Each row of a before or after table is a point. One or more steps were done to the points. Then noise was added and the rows were shuffled. The steps act on columns, c1 being the first. What was done? A step turns or swaps two columns, mirrors them in a line or flattens them onto one, adds a multiple of one to another, or multiplies or shifts one. Angles are multiples of 10 degrees, from the lower column toward the higher: turns from -170 to 170, lines from 10 to 170 but not 90. Use the fewest steps. Two steps may share a column if one is a turn and the other turns, adds or multiplies; they go together, in the order done. Otherwise the lowest column goes first.

Before, 8 rows:
[[  2 -33]
 [-26 -35]
 [  6 -31]
 [-42  41]
 [-51 -10]
 [-18  35]
 [ -4   6]
 [-56 -33]]
After:
[[-34  21]
 [ -3   3]
 [-51  27]
 [-30  21]
 [-30  16]
 [ -5   3]
 [ 19 -11]
 [ 15  -8]]
Steps: flatten c1 and c2 onto the line at 150 degrees

Before, 12 rows:
[[ 41 -16  29  36 -30  -1  36  24]
 [ 37 -24   2  29  31  14  -5 -32]
 [-30 -27   0  -6  -2   9  22 -26]
 [ 26  23 -20   3  37  -7  40  19]
 [ 10   1 -16  10  -7  18  23 -41]
 [-31 -26 -14  34 -26 -46  12 -21]
 [ 28  52 -10  17 -29 -10 -36  21]
 [ -8  42  14 -20  -6  15  41  26]
 [-12  -8 -23  30 -20  35   2  35]
 [ 29  -6  31  -9 -26 -30 -23 -43]
 [  2  14 -37 -37 -28  31 -31 -10]
 [ 31  39  32   1  40  -2  42  14]]
After:
[[-13   6 -21  14  -9  36  17  37]
 [  3  27 -39 -12  14  30  38  -7]
 [-31 -40   2 -24 -20   9 -10 -29]
 [ 31  37  29  28 -17  -3 -56  12]
 [ 38 -67   4   0  20  14 -23 -32]
 [ 10 -47 -14   5 -22  21  -8 -39]
 [ 29  40 -12  47  12 -11  45  23]
 [-31 -66 -15   0 -20 -46  14 -20]
 [ 40 -13  28  11 -48   0  11  21]
 [ 25  30 -20  17 -18  -6 -53  18]
 [ -9  69  16  19 -36  17 -15  29]
 [ 27 -40  33  -8   5 -32  36 -45]]
Steps: turn c2 and c4 by 50 degrees; add 1 times c8 to c2; mirror c5 and c7 in the line at 150 degrees

Before:
[[-12  28   7 -15  15  12 -21   3 -14  -5  35  15]
 [  6 -27  11  25 -36 -25  29  20  16  -2   9 -16]
 [ 22 -10  -6  12 -10  -9  16  34  15   6   9 -14]
 [-13  21 -14   2 -22  -2   2  12   5 -14  -8 -12]
 [-10  25 -11 -39  -1 -14   1  -5 -14  -1   3   3]
 [-12  15   3   2   1   3  -6  13 -23  24  14  -1]
 [-20   7  -1   0  23   0   0  13 -12 -11   2   1]
 [-23  26  -9 -18  10  13  12  -6  -4   3  18 -10]
 [ -4   5  -4  -8  -7  -9  -7 -10  12  -4  -9 -28]
 [  5  -7  20   8 -26 -13  23  25  32   9 -13  -9]
 [-17   2   0 -34 -20  -2   1  16   3  -6  -2 -28]]
After (11 x 12):
[[ 95   2   2  21 -19   0   1  16  -3 -15  -2 -28]
 [ 86  27   0   5  10   9  12  -6  13   7  18  -9]
 [ 29  14 -17  -8  -1  -9  -6  13  14  24  14  -1]
 [ 84  25   5  29  -1 -18   1  -7  11  -1   2   4]
 [-25  -8   6  -5 -26   4  22  25 -39  -4 -13  -8]
 [ 30  23  13  -9 -21   1   2  12   6 -25  -7 -11]
 [-75 -10  16   1 -10   0  17  34  -8   1   9 -15]
 [-53 -26   8 -18 -37 -14  29  20 -27 -18  10 -16]
 [ 54  28 -18   9  15   3 -20   4  10   3  35  15]
 [ 52   8  -6 -10  23  -6   0  14  10   0   2   1]
 [ 22   5  13   4  -7  -2  -7 -10  -8  -7  -9 -27]]
Steps: turn c1 and c4 by 150 degrees; multiply c1 by 3; turn c6 and c9 by -30 degrees; turn c3 and c9 by -140 degrees; add 0.5 times c5 to c10

Before (9 x 20):
[[ 17  -7  30  10   0 -20  15  -3  12  47 -26  -6 -19 -68  15 -17 -11  46
   31  -9]
 [-35   5   8  -1 -48  -8  35  10  31 -11 -27  33  32 -12 -27  36 -26 -23
  -90  17]
 [-20  26 -52  18 -69  32   2 -10   9 -42 -26  -2  20  -4  48 -31  20 -14
   -6  31]
 [-13 -10  -1   8  23  21  13  41 -10  14 -10  26 -24 -51 -12  34 -44 -24
   -7 -13]
 [-43 -57  41 -35  12  33 -16  12   9 -14 -24  24   1 -23   3  13  49 -49
  -30 -18]
 [ -1  47  23   5  32 -25  10  20   4  -6   2  12   1  -5  25 -17  14 -31
  -14  21]
 [ 34  13   2  16 -25 -18 -15  21 -84 -22 -43  33 -15   0  50  14  14  -1
  -23  32]
 [ -4   3   3 -31  18  36   3  51 -21  -7 -33 -12  40  30  -7   4 -52 -49
    6  24]
 [-54 -28  -9 -36   5 -11  22  14 -26 -22  10 -18 -10  -1 -31  18 -47   3
  -39   2]]
After (9 x 20):
[[-53 -30  -8 -33   5 -14  22  12   2 -23  11 -18 -16  -1 -30  -9 -47   3
  -37   0]
 [ 17  -8  30   7  -2 -18  24  -3  41  43 -23  -5  17 -67  15   4 -10  42
   32   0]
 [-13 -11   0  10  19  22  23  41  20  15  -9  26 -17 -52 -11 -32 -42 -20
   -8   1]
 [ 33  16   1  17 -23 -15  -3  20 -51 -23 -44  34   2   2  50 -27  16  -1
  -21   1]
 [-34   3   9  -3 -46  -8  13  10  60 -15 -26  33 -56 -12 -31  10 -28 -22
  -91  -1]
 [  0  47  24   7  30 -24   6  19  33  -4   3  12   8  -5  25  15  12 -32
  -13  -1]
 [ -3   3   3 -31  17  37 -17  52  14  -8 -33 -10 -28  31  -8  27 -52 -48
    7   0]
 [-22  25 -51  19 -69  32 -11  -9  40 -39 -27   0   9  -4  48  35  19 -14
   -4  -3]
 [-42 -56  41 -36  12  34 -16  12  39 -13 -25  23  -6 -22   4 -14  49 -53
  -28   1]]
Steps: turn c7 and c13 by 30 degrees; turn c13 and c16 by 130 degrees; shift c9 by 30; multiply c20 by 0
